Rows are points. The points of each table are mixes of a few directions, plus a little noise. Count the directions of each table, and those that both share. Where both have some left over, give the other angles between the two spaces (their principal angles), to ten degrees, smallest first.
(in the rows, 128 means zero)

First, 7 rows:
[[192 111  88]
 [139 106  97]
 [186 128 112]
 [ 73 150 175]
 [113 166 183]
 [121 128 130]
 [ 71 106 114]]
Second:
[[135 121 140]
 [ 41 150  91]
 [129 121 139]
 [ 91 105 160]
 [191 153  95]
 [182 119 144]]
Directions: first 2, second 2, shared 1; angles 70

First:
[[132 136 117 137 150 125 117 121 122]
 [122 138  87 137 159 116 121  98 116]
 [ 97 127  95 124 133 102 168 114 109]
 [117 137 113 137 158 110 143 129 107]
 [163 129 146 131 122 158  75 124 154]
 [113 124 134 124 121 117 157 142 119]
 [165 106 249 112  60 173 117 212 165]
 [116 127  84 122 121 124 126  85 133]]
Second (10 x 9):
[[145 191 103 139 127 153 102 198 183]
 [139 125 137 110 162 133 136 156 177]
 [140 134 112 123 156 124 147 123 150]
 [ 93  73 197 122  75 131  92 129  74]
 [131 106 124 119 153 113 156  94 123]
 [120 113 129 132 116 119 133  96  94]
 [ 93  81 178 133  68 124  99 104  52]
 [144 174  94 139 136 137 126 153 158]
 [133 127 113 127 144 119 147 105 126]
 [142 157  93 136 142 127 141 124 142]]
Directions: first 3, second 3, shared 0; angles 30, 70, 80

First, 10 rows:
[[108  58 125 116 102  98 148 135 171  89 131 164 102 148]
 [135 156 150 114 202 154 110  90 161 144 135  37  97 122]
 [136 178 103 155 138 146 110 128  88 166 126 154 172 100]
 [110  85 110 130 127 112 132 124 164 113 133 167 119 129]
 [128  67 174  88  70  98 165 153 142  69 123 101  81 178]
 [118 139 103 142 190 143 105  96 163 153 137 128 129 101]
 [139 147 156 111 161 143 124 112 138 131 130  56 103 134]
 [143 137 135 132  29 111 151 183  45 115 113 178 167 146]
 [124 151 118 134 208 152 102  87 167 156 138  89 118 104]
 [140 161 106 155  56 124 133 171  41 144 116 204 193 118]]
Second (9 x 14):
[[143 106 122 115  93 106 143 170 104  93 147 145 108 128]
 [ 96 107 154  82 117 110 162 111 158 115 138  78 180  96]
 [133 111 168 139  64 140 130 142  95 126  88 125 127 172]
 [ 95  79 186 148 116 170 107  77 171 155  67  82 137 159]
 [141 157  92 150 154 142 104 137 101 150 145 149 144  86]
 [157 209 104 101 154  97 154 147  99 119 164 133 118 133]
 [122 114 128 110 103 118 141 147 110 116 145 118 166  87]
 [131 149  82 194 110 138 102 132  99 163  97 249 138 159]
 [134 120 116 112 241 131 109  89 215 116 161  74  34 132]]
Directions: first 3, second 6, shared 3

First (9 x 24):
[[103 167 127  87 119 103 102  89  98 122 147 177  69 133  98 120  92 158
  127 145 188  93 117 148]
 [175  50 123 143 101 172 138 171  92 127 187 126 134 129 111  80 234  87
   73  89  67  78 201  98]
 [111 165 128 170 174 136 131 141 194 125  67  86 171 120 167 174  87 112
  166 125 108 199  96 134]
 [ 94 193 120 116 146 125  88 103 127 109 136 169  71 130 106 133  86 136
  128 126 169 109 126 151]
 [118 159 111 153 153 174  85 147 129 100 163 156  85 128 104 115 155  87
   95  83 107  94 182 131]
 [139  98 143 106 104  91 165 113 123 151 102 106 163 128 148 137 110 161
  154 165 144 153  86 123]
 [192   7 144 137  83 131 197 167 113 161 129  70 214 127 158 107 210 119
  119 133  64 141 139  88]
 [ 95 195 118 161 177 147  96 131 175 107 100 126 118 123 137 159  87 107
  145 111 126 159 121 144]
 [126 117 141  79  96  76 150  89 100 149 119 137 125 132 126 129  93 180
  148 174 179 126  84 135]]
Second, 10 rows:
[[120  92 132 106 150 126 147 123  95 176 137 121 178 138 153 142 120 167
  177 161 157 146  90 150]
 [ 82 152 116 110 190 182  73 118  61 173 185 181 121 142 114 140 110 162
  161 140 184 119 126 206]
 [160  50 125 155 137 188 140 177  98 156 168 106 184 131 139 110 213 101
  114 103  70 124 173 125]
 [133 125 128 149 136 147 126 142 139 131 119 112 148 124 136 135 136 115
  127 120 106 149 135 132]
 [155 130 118 163 106 147 118 158 157  74 142 128  85 121 104  97 183  63
   62  73  66  88 196  80]
 [163 143 139 143  54 107 132 127 161  79  96 114  85 109  97 105 140  98
   59 107  88 123 161  94]
 [119 177 145  65  56  49 122  59 108 110 106 167  51 124  87 118  59 182
  112 172 203 107  91 138]
 [114 108 115 135 185 107 161 146 167 126 123 107 166 141 178 144 127 114
  179 124 122 124 103  83]
 [ 98 131 109 109 187  83 155 125 162 109 141 138 122 148 165 135 112 121
  179 127 153  84  99  73]
 [136 169 154 145  79 144 105 107 126 146  64 105 142 103 107 153  80 157
  110 154 130 216 109 198]]
Directions: first 3, second 5, shared 3

First, 9 rows:
[[123 132 137 151 125 143 127 188 105 143 134 131 118 154 105 161 129 105
  143 127 157 143 132 147  92 146  64  97 132 155  89 114]
 [156 146  95 118 137 102 143 137 121 141  85  85 169 149 120 188 121  87
  126 120 110  96 115 146 153  78  70 103 125  87 149 114]
 [145 121 106 121 115 141 111 140 112 180 137 123 114 115 109 132 124 105
  131 112 100 105 130 141 157 128  98 109 110 126 130 104]
 [141 152 125  73 150  78 144 106 143 119 112 137 169 140 177 126 171 152
   98 141 116 111 120  95 157  87 155 147 125 113 159 157]
 [ 92 131 143 153 141 151 131 122 166  85 121 120 117 131 108 134  94  97
  142 127 175 156 153 129  72 132 138  97 148 152 103 103]
 [155 127 127 137 113 117 129 183  70 167 140 136 132 150 128 149 158 149
  130 132 112 122 102 146 142 147  71 141 118 123 116 149]
 [158 121 156 178 112  69 175 142  46  67 110 125 180 173 171 156 158 240
  125 160 110 145  49 150 134 144 124 239 151  58 142 240]
 [ 86 142 113  51 160 158  94  62 239 145 142 144  95  75 129  67 115  58
  107 110 145 115 205  74 131  97 206  57 114 187 140  49]
 [ 93  82 151 174 101 192 100  72 148 106 177 154  57  65 110  39  82 161
  148 119 126 159 145 129 111 191 221 163 133 149 119 122]]
Second:
[[141 137  91 110 129 148 107 147 142 189 118 105 116 122  90 157 112  47
  131 103 116  95 150 141 147 102  69  58 111 135 126  64]
 [ 60 103 168 124 150 136 142  52 138  52 168 170 141  66 197  50  94 201
  167 159 197 178 170  83  77 159 249 161 152 179 138 174]
 [153 137 117 114 130  87 147  73 154  89  89 102 157 136 148 128 139 154
   93 130  84 107  93 121 173  87 178 178 132  58 175 159]
 [115 118 155 145 124 137 128 167  85 131 163 161 121 131 140 119 140 164
  151 143 161 157 132 128  94 171 112 138 133 170  99 151]
 [ 98 111 151 130 128 150 121 177  65 159 187 175 123 107 152 111 129 155
  177 146 187 160 163 121  85 180  99 106 126 210  91 140]
 [145 145 110 142 124 129 126  76 227  83  62  74 106 152  74 142 109  73
   75 101  78 105 102 140 152  80 164 132 135  53 148  88]
 [156 136 101 107 125 115 123 153 104 181 122 116 143 133 125 155 141 105
  127 120 104  97 124 137 163 108  75 107 112 117 138 115]
 [159 137 132 151 111 120 129 180 111 141 114 121 117 176  97 160 159 128
  104 124 100 124  87 153 135 136  79 146 125 101 108 133]]
Directions: first 5, second 4, shared 3; angles 60

First (9 x 32):
[[132 120 110 159 140 103 135 130 116 144 134 129 128 130 152 139 132 133
  121 138 115 128 140 148 128 130 106 120  72 128  85 138]
 [120 119 145  86 121 128 106 119 145 111 137 141 114 125 108 119 120 133
  146 110 131 131 117 116 141 119 143 132 193 134 161 119]
 [130 121 116 147 137 108 131 128 121 138 134 131 126 129 144 135 130 133
  125 133 118 128 136 142 130 129 112 122  92 129  98 135]
 [138 193 152 131  96 240 170 152 124 114  71  78 177 131  90 110 139  89
   97 147 176 119 113  78  80 149 177 148 158 107 211 116]
 [128 115 116 143 138 100 126 125 123 138 139 136 121 128 145 136 128 136
  129 130 115 129 136 145 135 126 110 121  96 131  95 135]
 [107  81 152  40 128  78  63  98 164  99 173 177  77 121 104 117 106 156
  179  81 111 138 113 126 177 100 137 127 249 151 158 114]
 [133 140 124 147 127 142 143 135 120 134 117 116 140 130 132 130 133 121
  116 139 133 125 131 127 116 135 128 129 104 122 124 130]
 [134 138 118 156 131 135 145 135 117 138 118 117 140 130 139 133 134 122
  114 141 129 125 134 133 116 135 121 127  87 122 112 133]
 [130 125 120 143 133 118 132 129 122 135 130 128 129 129 139 133 130 130
  124 133 123 128 133 137 127 129 118 125 101 127 109 133]]
Second, 8 rows:
[[143 149 100 204 138 136 171 146  97 157 107 102 156 133 161 143 144 116
   94 163 128 122 146 145 100 146 104 122  14 114  75 144]
 [115 110 153  61 119 120  90 112 155 102 147 152 103 123  98 115 114 139
  158  97 129 134 112 113 153 112 148 133 228 140 174 113]
 [140 144 107 186 136 134 161 142 105 151 112 107 149 132 153 139 140 119
  102 155 128 124 142 142 106 142 111 124  42 118  88 140]
 [138 141 109 178 134 134 157 140 108 147 114 111 148 132 150 138 139 120
  104 152 127 124 140 140 110 140 113 124  50 120  93 138]
 [125 124 135 112 126 126 119 124 135 121 133 134 122 126 120 124 125 130
  136 119 128 130 124 124 134 124 133 129 153 130 139 125]
 [127 126 131 121 127 127 124 126 131 126 130 130 125 127 125 127 126 129
  131 125 128 128 126 127 131 126 130 128 139 130 133 127]
 [118 113 148  75 121 122  98 115 150 108 143 146 107 125 105 118 117 136
  153 103 128 133 115 116 148 115 144 132 209 138 165 117]
 [120 117 143  89 122 123 105 118 144 113 139 141 112 125 111 120 120 133
  145 110 129 132 118 119 143 119 140 131 188 135 155 120]]
Directions: first 2, second 1, shared 1

First:
[[107 150  89 105 133 147 112 120 109 179 158 109 164  79 105 164 112 147
   97 151 110 113 137 178 118 141 120 145 144 142 160 157]
 [134 142 145 155 112 118 127 130 114  68 119 152  90 176 166 101 142 116
  161 100 128 139 120  94 118 134 115  63 123 120 112  99]
 [117 101  75 109 172 109 141 163 108 147 139 139 135  75 118  91 117 173
  116 111 117 110 146 167 179 141  86 101 169 138 193 140]
 [150 112 169 157 123 112 143 136 149  72 100 143  91 187 156  96 152 104
  152 113 147 147 115  77 129 119 135 112 106 115  89 100]
 [124 151 127 138 114 133 119 121 111 109 135 134 118 144 144 131 132 123
  137 121 121 130 125 125 110 136 120  94 127 129 123 121]
 [146  82 162 112 141 131 146 126 190 176 105  98 157 118  87 151 130 111
   99 168 155 135 124 118 140 100 177 249 103 124  95 148]
 [128 111 149 110 120 125 129 119 143 143 112 129 130 112 108 129 106 124
  149 119 134 122 135 113 142 103 156 160 126 117 124 123]
 [142 122 114 160 153 120 143 154 131  96 132 126 117 167 157 107 173 128
   97 143 136 145 114 130 124 156  95 104 121 140 121 130]
 [101 176 109 102  99 159  96  94 100 175 157 112 160  85 106 186  96 132
  121 143 104 111 136 166  94 131 140 138 136 135 143 148]
 [133 103 161 104 120 134 131 112 166 169 110 111 148 108  90 153 108 114
  130 144 142 125 131 116 135  94 179 214 113 117 106 136]
 [122 157 109 153 121 120 121 136  87  74 140 153  96 156 170 100 140 135
  149  98 114 130 126 124 119 153  87  29 141 130 142 108]]
Second (8 x 32):
[[155  91 124  83 132 174 154  70 191 160 144  80 184  94 119 155 141 112
   81 172 200  97 136 148 147  99  88 159 178 133 123 123]
 [114 152 118 163 127 103 124 162  92  95 126 156  93 156 150 105 132 145
  135 106  93 143 120 123 115 159 120  92 109 130 136 124]
 [103 132 159 121 109 123 134  93 135 123 101 140 116 118 114 140  95 114
  146 106 119 124 120 107 100 103 178 155  96 121 115 122]
 [112 128 116 150 149  96 113 163  93  85 102 167  98 149 139  71 132 132
  172  60 104 147 132 108 130 146 151  71  94 137 145 128]
 [167 113 121 105 134 152 109 148 147 189 159  88 169 112 105 159 144 128
  117 187 146 127 146 150 167 120 111 169 169 120 122 147]
 [143 120 136 113  90 150 139 113 173 152 134 111 160 137 125 135 124 136
   92 138 167 112 139 124 143 127 108 191 145 127 112 111]
 [132 130 100 147 173 107 107 177  82 110 134 141 109 134 137 100 152 132
  159 118  99 150 129 138 141 148 122  57 127 134 150 148]
 [ 98 157 149 143 111 118 145  98 112 109 123 142  94 124 135 157 104 125
  122 138  95 125 103 123  80 122 145 129 105 120 119 122]]
Directions: first 4, second 5, shared 1; angles 40, 50, 70
